Rows are points. The window is the flat piece filled in between its corners: a triangle in 3 columns, a solid with four corners in 4, and so on. A path goes straight from each point to the next, and from the last back to the first. List the points from which the path goes on through the window.

Window (3 x 3):
[[ -9.9   2.0  29.4]
 [ 16.2  -1.9 -17.7]
 [-15.3   7.4  14.5]]
Path:
(1): [ 14.1  12.9 -14.8]
(2): [ -1.1 -24.0   3.6]
(3): [-14.2  -2.6  19.6]
(4): [ 0.9 21.6 25.8]
(5): [-11.1  31.6  16.6]
(6): [-19.9 -15.2  33.3]
(7): [-45.9  -1.6  11.9]
(8): [ 3.4 10.8 39.9]
(9): [-3.9 12.3  2.8]
(10): [-8.2 -5.5  2.8]
(11): [-15.6 -22.4  49.4]
(12): [-15.8  19.3  19.3]
Through the window after points: 1, 3

Window (4 x 4):
[[-33.8 -21.0  10.0  23.9]
 [ 21.1 -25.8 -11.4  -8.8]
 [ 25.4  11.8  -5.2  -6.4]
 [ 44.0   6.9  13.3 -27.7]]
Path:
(1): [ 18.7 -14.9  -7.0 -21.6]
(2): [ -9.7  -8.2  -5.6 -17.9]
(3): [ 27.1 -21.6 -11.5  10.2]
(4): [33.1 -5.4 13.5 -5.9]
(5): [ -2.0   2.2   2.1 -19.9]
(6): [ 19.8  19.5  -1.8 -19.1]
(7): [ 31.9 -28.9 -12.2  26.2]
(8): [ 27.9  -4.0 -11.0   9.3]
(9): [ -5.1  -2.2  -0.6 -29.4]
(10): [ 13.8   2.4   2.9 -28.3]
(11): [48.9 -1.4 20.7  7.3]
(12): [ 24.9 -10.4  -9.6  30.4]
Through the window after points: 4, 6, 10, 12

Window (6 x 6):
[[-16.0 -12.9   3.9  -1.9  15.2 -10.0]
 [  7.4  -6.4   2.3 -27.6   9.9   4.5]
 [-22.2 -10.6  11.5  20.0   7.6  43.3]
 [ -2.7 -16.2  11.6 -14.4 -16.0 -16.3]
 [-22.8  21.7 -29.2   6.1  10.3   1.6]
 [ 38.4  38.0  -6.5 -19.1  22.9 -22.8]]
Path:
(1): [ 21.8  37.6   9.9 -28.1  14.3 -27.9]
(2): [ 25.7  11.8 -13.5  -5.3  15.4  -7.7]
(3): [  5.9 -14.0 -23.3  25.3  34.0  17.9]
(4): [ -3.5  14.4  20.0 -15.0  -5.1   3.4]
(5): [-28.6  -0.8   6.7 -13.5  -2.1  -5.3]
(6): [ -7.1  -6.7 -20.7  33.1  20.8  43.8]
(7): [  4.1 -31.7 -28.3 -11.1  16.6 -10.5]
(8): [-1.6 37.6 26.7  2.0 13.0  3.5]
Through the window after points: 1, 3, 7

Window (8 x 8):
[[ 28.2  25.7  -0.4  -4.9  -2.4  -8.2  20.4 -20.1]
 [ 27.2   8.4 -11.4 -27.4  13.1 -32.6  28.8   6.5]
 [-27.6 -13.1   0.5 -18.4  -8.4   9.8 -15.1  -2.4]
 [  9.2 -30.3 -29.6  30.1   1.1  -8.0  17.1 -31.6]
 [-20.1   9.5  15.4  -4.2 -17.6 -27.1  20.5 -24.6]
 [ -4.2  25.1  26.9  13.5   0.4  10.0 -26.9  30.0]
 [-24.4 -28.6   2.4 -12.3  13.0   8.6  15.4  -4.3]
 [  7.4 -37.2  13.3  -5.5  -8.5  10.7 -14.8 -22.9]]
Path:
(1): [-14.9   6.5  23.3  11.4  31.8  -0.1  -2.2 -11.4]
(2): [  6.6  10.5   3.7 -31.4 -42.0 -12.4   6.0  20.8]
(3): [-10.0   0.3   7.2  18.0 -28.2   0.3  34.4  11.1]
(4): [ 16.3 -16.5  -7.3 -16.1  35.7 -11.7  -8.7 -36.9]
(5): [  4.4  27.2  24.0  12.8  12.2  -8.3 -19.2  10.8]
(6): [-10.8 -14.3  -0.5 -12.8 -25.1  27.4   1.0  32.4]
(7): [  9.6 -12.2  13.8 -19.1 -26.6  15.4   1.2  24.8]
(8): [-14.6   3.8  -2.0 -13.4  30.1 -37.6  18.6 -42.5]
Through the window after points: 5

Window (9 x 9):
[[ -6.6   1.4 -14.1  14.9   5.9  31.4  40.4  35.2 -11.3]
 [ -2.2 -21.4   3.8   7.7 -21.1  25.1  -8.4 -43.7  14.1]
 [  9.3 -15.3  17.6  -8.5  34.0   6.1   0.5   1.7   0.6]
 [-28.4 -12.8   6.2  22.1  37.0 -24.3  23.8 -21.8 -20.8]
 [ -3.1  47.0  25.8  27.8 -15.8 -25.7   9.0 -36.8  11.9]
 [-36.2  -9.3  14.4  -8.5  25.5  -5.8   1.2 -10.5  33.2]
 [-15.3  35.7   6.7 -66.6  15.6  36.6 -16.7  -7.9  22.9]
 [  3.0  13.0   6.9 -19.8 -18.1  -9.8 -18.6  -0.7  -7.0]
 [ 24.8   3.9 -51.5  12.4   4.5  48.6  -9.4  44.0 -16.0]]
Path:
(1): [ -5.9   7.7  -9.7  -8.9 -16.0   0.4   9.6 -11.7  13.5]
(2): [  9.9  17.2 -10.2 -17.7   7.3  12.2  22.7  -1.4  18.4]
(3): [-34.9 -19.2  23.6  10.3  36.4  16.7 -17.0  -5.8 -16.9]
(4): [-23.6   9.6  22.2   3.1  22.1   1.9   1.1  -9.4  11.0]
(5): [ -7.5  12.9  -5.9  -3.5 -15.1 -19.0   9.5 -26.6  30.3]
(6): [ 23.3  24.9 -48.2 -29.8   2.7   5.3  10.7  -4.5   8.1]
(7): [ -4.9 -19.1  -4.7  13.1  15.1  37.4 -10.8  21.7  -6.9]
(8): [ -9.7  17.3  25.3   5.0 -10.9  18.3 -19.3  13.6  -1.5]
(9): [  1.9  12.3 -11.6   6.8   2.2  -1.0  18.3  -4.7  -2.5]
(10): [-16.8   7.4 -13.5 -20.4  19.7  -1.4  24.3  -4.2  25.2]
(11): [  7.6  -5.1  35.0  11.1  14.9  36.8 -28.0 -18.1 -22.5]
(12): [ -6.6  13.8  13.0 -12.6   8.7  35.9 -14.4 -10.6  -1.7]
(13): [  6.3   5.7 -10.7  -9.3   2.0   5.8   6.3  -5.3   8.1]
(14): [ 19.6  -4.6 -24.9 -10.1   0.6  25.2  10.1  -0.2  18.5]
(15): [ -4.5  -5.3  -6.3  16.5  -0.7  28.4 -16.7   0.5 -13.2]
(16): [-10.5  31.8  25.4   8.3  22.6  21.4 -31.6   3.7 -18.8]
Through the window after points: 4, 8, 14
